Every row gives one point. A path goes straight from each point to the next, and from the last back to the first. The post is the endless flat space through its rows: a point in 2 columns, a line in 3, a plane in 4, and so on, so that a path can go around it. How many times does the path go around the post? Going back the other way cancels.

Post (2 x 3)
[[-2.1 -2.5  4.5]
 [-2.3  3.3 -3.3]]
Path (30 x 3)
[[-4.0 -3.6 -5.5]
 [-5.1  2.8 -4.8]
 [-6.3  7.6  1.1]
 [-0.3  6.1 -2.4]
 [ 3.2 -4.8  5.7]
 [-1.2 -0.6 -2.1]
 [-3.6 -0.6 -1.0]
 [-7.0 -3.7 10.8]
 [-2.4  7.7  3.3]
 [ 0.5  1.3  4.3]
 [-2.5  2.8  7.4]
 [-6.3 -2.8  8.9]
 [-7.4 -0.5 -4.8]
 [-3.0 -2.1 -4.0]
 [ 1.6  0.3 -3.8]
 [ 0.0  0.0  5.0]
 [-2.2  2.2  2.4]
 [-4.6  2.7 -2.0]
 [-4.1 -4.4 -0.4]
 [-5.6 -5.3  2.4]
 [-5.1  2.5  1.7]
 [-4.2 10.1  0.2]
 [-7.4  3.5  3.0]
 [-7.5 -2.8 -1.4]
 [ 0.8 -6.8  0.4]
 [ 0.0 -2.2  2.2]
 [ 0.4  7.6  0.4]
 [-1.5  6.0  2.8]
 [ 2.1 -3.5  8.4]
 [ 1.0 -2.1 -0.2]]
Times around: 0

Post (8 x 9)
[[  4.2   1.5   4.4  -2.0   3.5  -2.2  -4.6  -0.5   1.2]
 [  4.1   3.0   0.8  -2.9  -0.3  -1.3  -1.5  -4.9  -0.6]
 [  5.2   1.8   1.8  -5.5   1.0  -2.9  -0.7   2.0   2.7]
 [ -8.3  -0.4  -2.1  -1.4  -0.3   8.2  -3.8   4.1  -7.1]
 [  1.1  -2.2  -2.1   0.8   1.5   4.3  -2.8   1.4  -1.2]
 [  6.9   3.5  -1.8   8.9   1.9  -4.7  -7.9   5.3 -10.4]
 [  2.6   2.4  -1.3   7.7  -0.6  -4.7   1.0  -2.0  -3.3]
 [  1.6   0.3   1.9  -0.8  -2.8   3.1  -3.9   1.7   1.6]]
Path (16 x 9)
[[ -0.2  -2.0  -0.9   1.9   6.7   0.6   0.3   9.7  -3.6]
 [ -2.1   2.0  -2.6  -4.2   4.8   3.6   0.7   1.8   0.2]
 [  2.5   0.2  -3.9  -6.4   5.9  -2.9   2.9   0.5   5.9]
 [  3.7   2.8   1.6   0.5  -4.8  -8.9   2.0  -2.3   1.9]
 [  2.7   0.5   5.0   0.2   1.3  -7.1  -6.1   0.1  -1.8]
 [  1.3   0.4  -3.0   2.0  -8.6   2.9 -10.2   2.6   0.7]
 [ -0.7   3.4   5.1  -0.8   2.4   3.0  -8.2  -1.0   2.7]
 [  3.6   7.0   1.7  -6.4   2.4  -3.5   6.4  -1.8   8.0]
 [  5.5   5.5   3.0  -0.4  -2.2  -3.8  -3.9  -1.6   1.4]
 [  1.3  -0.6  -1.3   8.3  -1.9   6.5  -5.4  10.6  -1.5]
 [  0.9  -2.1   1.7   0.9   2.0   0.3   2.1  -1.3   2.2]
 [ -0.8   2.5  -0.2   1.9   1.7  -6.7  -1.8  -4.9  -7.4]
 [ -5.2   4.9   0.7  -3.8   2.8  -2.2  -0.1  -7.1  -3.0]
 [ -3.5   1.3   1.6   2.4  -1.4  -0.6  -1.0  10.6  11.2]
 [  1.7   5.0   0.1  11.3  -8.6  -5.6 -11.6  -0.4  -6.7]
 [  7.0  -1.4  -4.0  -9.8  -0.9   1.1  -3.0   1.9  -8.9]]
Times around: 0

Post (17 x 18)
[[-8.1  1.7 -2.2 -2.9  5.4 -2.0  9.0 -5.1  1.7  0.9 -2.9  9.3  4.5 -1.6
   1.1  2.2  2.7  4.6]
 [ 3.9 -3.7 -3.0  1.1 -1.6  3.9 -4.8  1.6 -5.6 -2.2 -6.6 -2.1 -4.6 -0.1
  -1.0  1.3  0.1  3.2]
 [ 6.1 -1.1 -0.1 -1.2 -2.8 -0.8 -2.8 -1.5  2.3 -2.0  2.5  4.1 -2.4 -3.4
   4.7  3.0  0.2 -5.7]
 [ 2.3 -5.4 -2.5  0.2  1.8  2.6 -4.5  4.1  1.6 -0.6 -4.3 -3.4 -2.3  0.3
  -2.3 -1.9 -0.2 -1.9]
 [ 5.4  0.7  6.8  2.4  2.9  4.1 -1.4  7.3 -3.2  7.1 -3.9  0.3  4.6  3.8
  -7.1 -1.4 -3.0 -1.5]
 [ 1.9 -7.9  0.2  2.3  3.3 -1.3  5.5 -8.6  2.0 -1.3 -3.5  0.4 -3.7  1.5
   5.2  5.9 -2.2 -1.2]
 [-4.3 -4.7  2.5 -1.7 -0.7  3.1 -1.8 -3.4 -1.3  0.9 -2.2 -0.1 -0.4  1.3
   0.6  3.2  2.1 -2.5]
 [ 0.4 -5.1  4.7  2.0  2.4  2.6  4.2  3.1  0.0  1.5 -0.3  1.3  6.8  0.8
  -2.5  3.8 -0.9  1.8]
 [-1.0 -2.9  2.1 -4.4 -5.6  0.4  0.1  1.4  4.2 -1.8 -3.2  0.0  1.4  2.3
   1.5  3.5  1.7  0.2]
 [-3.1 -7.2  1.2 -1.6 -9.0 -0.5  3.9  0.5  0.8  2.2  3.7 -1.8 -5.6  4.4
  -1.7 -3.8  2.1  0.1]
 [ 0.2 -2.6  2.3  1.6 -4.3 -2.4 -0.3 -7.5  2.8 -3.9  1.3  3.7  4.0 -0.9
  -5.9  2.5 -3.8 -0.4]
 [-2.3  3.8  2.9  2.5 -5.5  2.6 -3.4  1.2  4.0  0.8  1.6 -1.5  0.4  4.4
   3.9  1.9  3.5 -3.1]
 [ 1.0 -3.4  0.9  0.3  7.4  3.2 -3.3 -3.9  2.9 -0.9 -1.8  8.9 -2.6  1.1
   1.5  1.9 -2.9  0.1]
 [ 2.7 -8.1 -5.6 -0.9 -1.8  2.5 -5.8 -3.3 -2.0 -5.1 -6.2 -1.7 -1.7  3.7
   2.5 -2.4  0.4 -2.0]
 [ 8.0  3.0 -7.6 -4.7  9.0 11.1 -4.6 -6.8 -1.4  2.3 -1.6  3.2 -0.4  4.2
  -2.6 -3.8  0.4 -1.3]
 [-1.3  1.5  6.2 -5.4 -6.8 -3.7  8.9 -0.9 -3.1 -2.2  9.3 -4.8 -3.0  6.0
  -4.1 -9.9 -3.3  3.0]
 [ 0.2 -5.0  2.6  0.5  3.4 -1.3 -3.0  0.5 -1.8  5.4 -6.3  2.0  4.3 -0.8
  -3.5  1.4  5.6  6.4]]
Path (25 x 18)
[[ -4.8  -1.7   7.5   4.3  -4.8   3.5   4.8   2.1   0.0   0.6   3.5   3.5
   -2.2   2.3  -0.7   3.4   1.9   4.5]
 [  2.9  -4.9   2.1   5.1   6.5   3.3  -0.4  -0.3   3.6  -3.2  -0.4   8.5
    2.4  -3.1  -5.8   3.0  -3.6   1.6]
 [ -1.1   7.0   0.4  -0.5  -3.1   4.7  -8.3  -4.0  -2.1   0.1  -0.9  -0.1
   -2.0   0.2  -4.0   5.2   6.7  -2.4]
 [ -2.5   7.1   3.2  -3.1   3.9   1.5  -4.3  -6.6   2.2   3.5   0.6  10.5
    3.1  -1.7  -7.5   4.4  -3.0   0.2]
 [  5.0  -7.8  -1.1   7.1   9.7   3.9  -3.2   4.0  -3.9  -2.0  -0.3   2.8
   -3.8  -0.2  -5.1  -6.1  -9.5   4.3]
 [ -7.7  -4.0   2.0  -2.9  -3.6   6.2   3.0  -4.3  -1.1   5.9   1.2  -2.4
   -0.4   2.4   3.5   2.4   5.2   3.0]
 [  3.2  -2.8  -1.7  -0.2  -8.6  -1.3  -0.2  -6.5  -2.1   4.1   2.4   4.0
   -4.3  -2.2  -0.5   4.9   1.1  -2.4]
 [  3.2  -0.1  -1.4  -3.8   1.2   6.8  -5.5   0.1   0.6   0.5  -0.6   4.4
   -7.5   4.6   0.4   5.1   5.8   0.7]
 [  6.7  -4.4  -8.8  -6.7   0.5   4.4  -3.4   3.1   4.0  -4.7  -6.2   5.8
   -0.7  -3.0  -3.1   0.2   2.5  -5.0]
 [  1.6  -7.2   0.8  -3.1   0.8   3.6  -2.7  -1.9   5.3  -4.7  -4.2   1.9
    5.7  -1.0   2.1   4.9   0.6  -3.4]
 [  2.1  -3.4   0.6  -2.3   4.6   3.4   3.5   5.5   3.3   1.5   4.4   4.0
   -4.9  -4.7  -9.9  -1.7  -4.3  -5.8]
 [  3.9  -7.5   0.5  -2.0  -7.4   1.7  -6.7  11.1  -0.1   0.6   3.0  -3.8
  -10.5  -0.2  -0.2  -0.4   3.4  -5.0]
 [  2.8  -6.5   2.0  -0.6   1.3   4.1  -0.9   0.1  -1.8   5.4  -1.2   6.2
   10.5  -1.9   1.3  11.9   2.5  -0.5]
 [  6.8 -11.2   2.7  -2.6   5.0   1.9   1.4   4.8   3.9   2.7  -5.4   1.7
   -1.3  -1.3   4.9   1.7  -6.3  -5.9]
 [ -0.5   0.8  -3.0  -2.2  -1.5   0.2   6.4   6.0   1.1  -5.2  -9.5  -7.2
    2.1   7.2  -5.3  -7.4  -2.9   6.1]
 [ -2.6   0.6   6.4   0.1   7.9   3.2  -1.6  -6.1   3.4  -0.5  -2.5   5.3
    3.4  -0.5  -8.2  -1.5   1.7  10.4]
 [ -1.5 -14.5   4.5  -6.6   1.2  -7.3   8.7  -1.1   4.9   2.7   4.0  -2.5
   -4.4  -7.9  -0.4   1.9   4.2  -0.3]
 [  1.6   1.5  11.6   2.2   5.3   3.3  -9.7  -2.8  -0.6   3.1   1.0   4.7
    2.5   4.5  -2.4   2.6   3.7   4.9]
 [ -1.6   5.9  -1.6   3.7  10.5   8.2  -3.4   3.9  -0.8   3.8  -4.5   2.0
   -2.4  -0.9  -5.7  -1.9   0.5  -4.5]
 [  0.7  -7.4   3.5  -2.3   7.3   5.4  -1.4  -9.6  -0.5  -4.2  -5.1   8.6
    6.9  -3.6  -0.9   3.3  -3.0   0.2]
 [  0.9  -6.6   8.6  -0.6  -2.8  -3.1  -7.0  -0.5  -3.2   8.0  -3.8  -3.0
    1.8   4.4   3.9   0.9   5.2   1.0]
 [ -6.5  -5.6   0.7  -3.7   4.6   3.3   6.0   2.7   3.5  -0.1   1.5   4.4
   -1.0   1.2   3.7   7.1  -2.1  -5.5]
 [  2.3  -3.8  -8.5 -10.5   2.5  12.3   5.0  -2.9   2.0   1.7  -3.1   2.6
    1.2   9.3   5.6  -0.5   6.8  -6.4]
 [  1.4  -7.1  -0.9   2.1   5.8  13.2  -6.0   4.0   0.5   5.3  -2.1   1.5
   -5.3   3.2   4.5  -2.0   6.6 -10.1]
 [ -4.1  -3.0  -0.2   1.8   0.3   2.2   5.0  -3.1   6.4   0.7   2.7   3.7
    4.0   2.1  -1.3   1.2   2.6  -2.1]]
Times around: 0
